Each row of a before or after table is a point. The points were changed in one or more steps. Then noise was added and the rows were shuffled. The steps act on how far a point lies along the listed directions, d1 being the first. Name the steps. A step turns or swaps two directions, mirrors them in a line or flattens them onto one, adds a multiple of one to another, or multiplies one. Angles are multiples of 10 degrees, from the lower direction toward the higher: turns from -170 to 170, lines from 10 to 170 but not 90. Use the fewest steps. Two steps may share a direction if one is a turn and the other turns, adds or multiplies; they go together, in the order done. Otherwise the lowest direction goes first.

Directions:
(1): [-3.7  1.5]
(2): [1.5 3.7]
Before (9 x 2)
[[ 1.9  0.9]
 [ 0.8  1.5]
 [-0.6 -0.7]
 [-4.1 -4.1]
 [-0.4  0.8]
 [ 1.4  2.1]
 [ 2.8  0.0]
 [ 4.4 -0.8]
 [ 3.7  0.1]]
After (9 x 2)
[[ 0.5  0.5]
 [ 8.0 -2.8]
 [ 6.7 -1.9]
 [ 1.5  0.7]
 [ 3.0 -0.5]
 [-5.0 -0.2]
 [-1.1  0.6]
 [-0.4 -0.2]
 [ 4.8 -1.7]]
Steps: multiply d1 by 2; multiply d2 by 0.4

Directions:
(1): [-2.9  2.5  0.6  4.0]
(2): [ 1.3  4.7  1.6 -2.2]
(3): [ 4.1  1.0 -2.4  2.8]
Before (12 x 4)
[[-1.2  2.2  0.2  2.2]
 [-1.6  0.6  0.0  0.7]
 [-0.1  2.6  1.2 -0.8]
 [-2.7 -2.2 -1.0  3.4]
 [ 0.2  0.1 -1.6 -0.6]
 [ 2.4  2.0 -0.6  1.5]
 [ 4.6  1.9 -0.9  2.2]
 [ 2.0  0.7 -0.6  0.8]
 [-1.7  1.8  1.7  1.9]
 [-2.8  2.5  1.0 -0.8]
 [-1.4  1.7 -1.0  3.3]
 [-0.8  0.9 -1.5  3.5]]
After (12 x 4)
[[-4.0  4.9  2.5  5.0]
 [-4.8  0.0 -0.4  6.2]
 [-0.4  3.7  1.5 -0.3]
 [-4.6  2.5 -1.0  8.2]
 [ 0.6 -1.6 -1.9  4.1]
 [-3.9  0.5 -1.7  8.1]
 [ 2.7 -4.7 -3.1  5.2]
 [ 1.5 -2.4 -1.6  2.0]
 [ 0.4 -1.1 -1.8 -1.0]
 [-3.9  3.7  0.4  5.9]
 [-2.7  2.6  0.5  2.0]
 [-3.6  6.8  2.4 -0.2]]
Steps: multiply d1 by 2.5; add -1.5 times d3 to d2

Directions:
(1): [-2.1 -3.4  0.3 -5.2 -2.6  1.6  3.2  0.1]
(2): [-0.2 -1.6 -3.3  1.7  1.8  4.7  0.3  4.6]
(3): [-4.1  0.4 -4.5 -0.8 -0.9  0.4 -4.0 -2.9]
(4): [ 1.3 -4.2  0.7 -1.3 -0.3 -3.0 -4.8  3.0]
(5): [ 0.7 -3.3 -3.2  4.0 -2.6 -2.9  2.9 -1.1]
(6): [ 3.6  2.1 -0.6 -0.1 -6.0  2.4 -1.7  0.6]
Before (12 x 8)
[[ 1.0 -1.2  1.2 -2.4  0.3  1.2  0.9  3.4]
 [-0.8 -1.5 -1.1 -2.6  0.0  1.6 -0.6  2.4]
 [-0.8  0.5 -1.0 -2.4 -0.6  1.8 -0.2  2.4]
 [-3.7 -2.6  1.5 -2.8  0.9  0.1  2.0 -0.1]
 [-0.7 -2.4  2.8 -1.0  2.1  1.8  3.5  1.6]
 [-0.3  2.3 -0.4  3.9  6.2 -1.7 -2.5  0.9]
 [ 2.0 -2.1 -3.5  1.0 -5.0  2.7  0.5  0.0]
 [-2.9 -5.1  1.0 -3.8  0.1 -0.3 -3.4  2.9]
 [-2.0  0.4 -1.3 -2.2  1.6  1.2 -0.5  0.2]
 [-1.1  1.9 -0.6  2.0  5.7 -0.6 -3.2 -0.9]
 [ 0.4 -0.4  3.8 -3.1  0.0 -5.6 -3.2 -3.9]
 [ 3.6  0.3 -2.0  2.6 -4.1 -0.3 -4.1  1.4]]
After (12 x 8)
[[-1.0  0.7  4.4 -1.4  2.8  2.2  4.3 -0.2]
 [-2.7 -2.1  2.5 -4.3  2.0  2.0 -3.4  3.3]
 [-1.4  4.7  0.8  2.1  6.8  1.0  0.2  0.1]
 [-2.3  3.0  0.3 -3.6  3.4  3.6 -1.0  1.0]
 [-4.1  0.6  1.8 -2.0  2.1  1.7  2.7 -1.2]
 [ 0.0 -0.2  0.7 -3.4  1.2  2.3 -1.2  3.6]
 [ 1.3  0.9  3.7 -3.9  1.5  1.3 -0.3  3.3]
 [-2.4  4.9  1.0 -0.6  7.2  3.2 -1.5 -0.9]
 [-2.2  1.4  2.3 -4.3  1.1 -3.2 -5.2 -4.8]
 [ 4.4 -7.9 -5.7  4.5 -7.3 -2.0  0.7  1.6]
 [ 5.0 -5.2 -3.3  3.1 -5.8 -3.7 -5.5  3.4]
 [-0.1  1.7  1.2 -4.2  0.8  2.4 -1.9  3.9]]
Steps: multiply d1 by 0.7; turn d2 and d3 by -30 degrees; add 1 times d6 to d4; multiply d5 by 3

Directions:
(1): [-1.7 -2.9  4.3 -0.6  3.0  3.7  0.2 -2.4 -2.6  1.9  4.1]
(2): [-0.4 -1.9  1.6 -4.1 -6.4  2.7 -3.3  0.0  1.7  0.8 -0.8]
(3): [ 5.1 -1.5 -4.3 -2.9  3.6  1.8 -2.7 -1.1  1.5  1.6  0.5]
Before (8 x 11)
[[ 3.6  0.1 -3.1  0.7  4.8 -0.6 -0.7  0.1 -0.4 -0.3 -0.6]
 [-3.9 -1.7  3.9 -1.7 -4.7  2.5  0.3  0.4 -0.9 -1.2  1.1]
 [ 1.9  1.6 -2.1 -1.8 -6.7 -2.2 -2.4  3.0  3.5 -0.1 -3.9]
 [ 0.6  3.9 -3.4  4.9  1.7 -5.3  3.2  1.8  0.9 -1.3 -1.4]
 [ 2.4  2.1 -2.4  1.9  4.0 -3.5  1.1  0.6 -2.2 -0.2 -1.9]
 [ 3.4  3.1 -6.8  3.3  0.7 -4.3  1.9  1.2  1.8 -2.3 -4.1]
 [ 0.7 -0.3 -0.3 -0.8  3.2 -0.8  0.0  0.9  0.4  0.2  0.2]
 [ 2.9  1.0 -3.4 -1.5  2.2 -0.8 -0.2 -0.2  2.6  1.0  0.3]]
After (8 x 11)
[[ 5.3 -0.7 -4.8 -4.6  1.9  1.5 -2.9 -0.9  3.8  2.3  0.6]
 [-5.7  2.2  3.3  5.0  0.6 -2.7  5.9  1.5 -3.2 -3.5  1.0]
 [ 5.7 -3.1 -3.1 -4.7  1.1  3.6 -5.2 -0.9  1.6  1.6 -0.3]
 [ 2.5  3.7 -4.1  2.0 -1.4 -5.2  0.5  3.4  2.4 -1.2 -3.8]
 [ 1.4 -1.7 -0.1 -3.2  1.5  0.9 -1.9  0.5  1.2  1.0  0.3]
 [ 3.4 -0.8 -4.2 -3.5 -7.2  1.0 -3.4  0.4  3.9 -0.2 -4.1]
 [-1.7 -0.1  1.6 -1.7 -9.4  0.3 -1.9  1.3  2.7  0.5 -1.6]
 [ 2.1 -1.5  0.2 -4.4 -3.7  1.5 -3.9 -0.2 -0.3  1.7 -2.0]]
Steps: mirror d1 and d2 in the line at 170 degrees; multiply d3 by 2
